Each row is a point. Any point is a mix of the corners, with weights that add up to 1. It lies inside the corners' shape when no weight is negative. Is each point inside? If not, which corners have a negative weight?

Corners:
(1): [-0.13  1.07 -0.31]
(2): [ 0.07 -0.40  0.21]
(3): [ 0.17 -0.56 -0.05]
(4): [-0.16 -0.30 -0.09]
Points:
[-0.11  0.65 -0.12] => outside (3)
[ 0.11 -0.37 -0.07] => inside
[-0.09  0.04 -0.04] => outside (3)
[-0.11 -0.28 -0.08] => inside
[-0.02  0.27 -0.07] => inside
[-0.09  0.14 -0.19] => outside (2)
[ 0.00 -0.64  0.10] => outside (1)
[ 0.05 -0.04  0.06] => outside (4)

Corners:
(1): [-0.43 -0.05  0.07 -0.23 -0.27  0.10]
(2): [-0.18 -0.02  0.67  0.10  0.09 -0.30]
(3): [-0.24  0.32 -0.41  0.47 -0.24  0.25]
(4): [ 0.54  0.00 -0.07  0.67 -0.12 -0.93]
(5): [-0.68  0.31  0.42 -0.16 -0.05 -0.25]
(6): [ 0.41 -0.34 -0.33  0.08  0.37 -0.43]
(7): [ 0.18  0.20 -0.09 -0.30  0.01  0.22]
Points:
[-0.08  0.15 -0.07  0.04 -0.08  0.06] => inside
[ 0.29 -0.02 -0.30  0.07 -0.02 -0.15] => outside (2, 5)
[-0.20 -0.03  0.31 -0.08 -0.06 -0.18] => outside (3)
[ 0.40  0.01 -0.05  0.53 -0.10 -0.76] => inside
[ 0.17 -0.16 -0.03  0.09  0.19 -0.35] => inside
[-0.13  0.11  0.41  0.11 -0.08 -0.58] => outside (3, 6)
[ 0.25 -0.21 -0.21  0.08  0.22 -0.34] => inside

Corners:
(1): [-0.10  0.07 -0.06  0.33  0.21 -0.34 -0.36 -0.28  0.03]
(2): [ 1.20 -0.36 -0.21  0.43  0.10 -0.01 -0.15  1.22 -0.01]
(3): [-0.25 -0.24 -0.19 -0.14 -0.22 -0.06  0.28 -0.40 -0.17]
(4): [-0.30 -0.48 -0.06  0.01 -0.11 -0.26  0.50 -0.26  0.45]
(5): [-0.21  0.96  0.11 -0.42  0.09  0.18 -0.27  0.24  0.20]
(6): [-0.23 -0.44 -0.12 -0.21 -0.40 -0.17 -0.35 -0.31  0.04]
(7): [-0.30 -0.26  0.17  0.00  0.25  0.16 -0.01 -0.15  0.03]
(8): [-0.04  0.82  0.60  0.31  0.11  0.40 -0.24  0.34  0.21]
(9): [ 1.18 -0.03  0.07 -0.12  0.30 -0.09  0.11  0.30  0.44]
(10): [ 0.20 -0.18 -0.22  0.28  0.19  0.26 -0.09 -0.24  0.31]
Points:
[ 0.30 -0.22 -0.13  0.13  0.11 -0.10 -0.15  0.19  0.17] => outside (3, 8)
[ 0.08 -0.11  0.01  0.14  0.14 -0.02 -0.13  0.07  0.06] => inside
[ 0.35  0.02 -0.06 -0.12  0.10 -0.16 -0.07  0.43  0.22] => outside (3, 8, 10)
[ 0.05 -0.04  0.00  0.11  0.01  0.06 -0.18 -0.04  0.16] => inside
[ 0.51 -0.25  0.02  0.13  0.17  0.15  0.16  0.28  0.19] => outside (1, 5, 6)
[ 0.17  0.13  0.01  0.09  0.00 -0.03 -0.16  0.15  0.16] => outside (7)
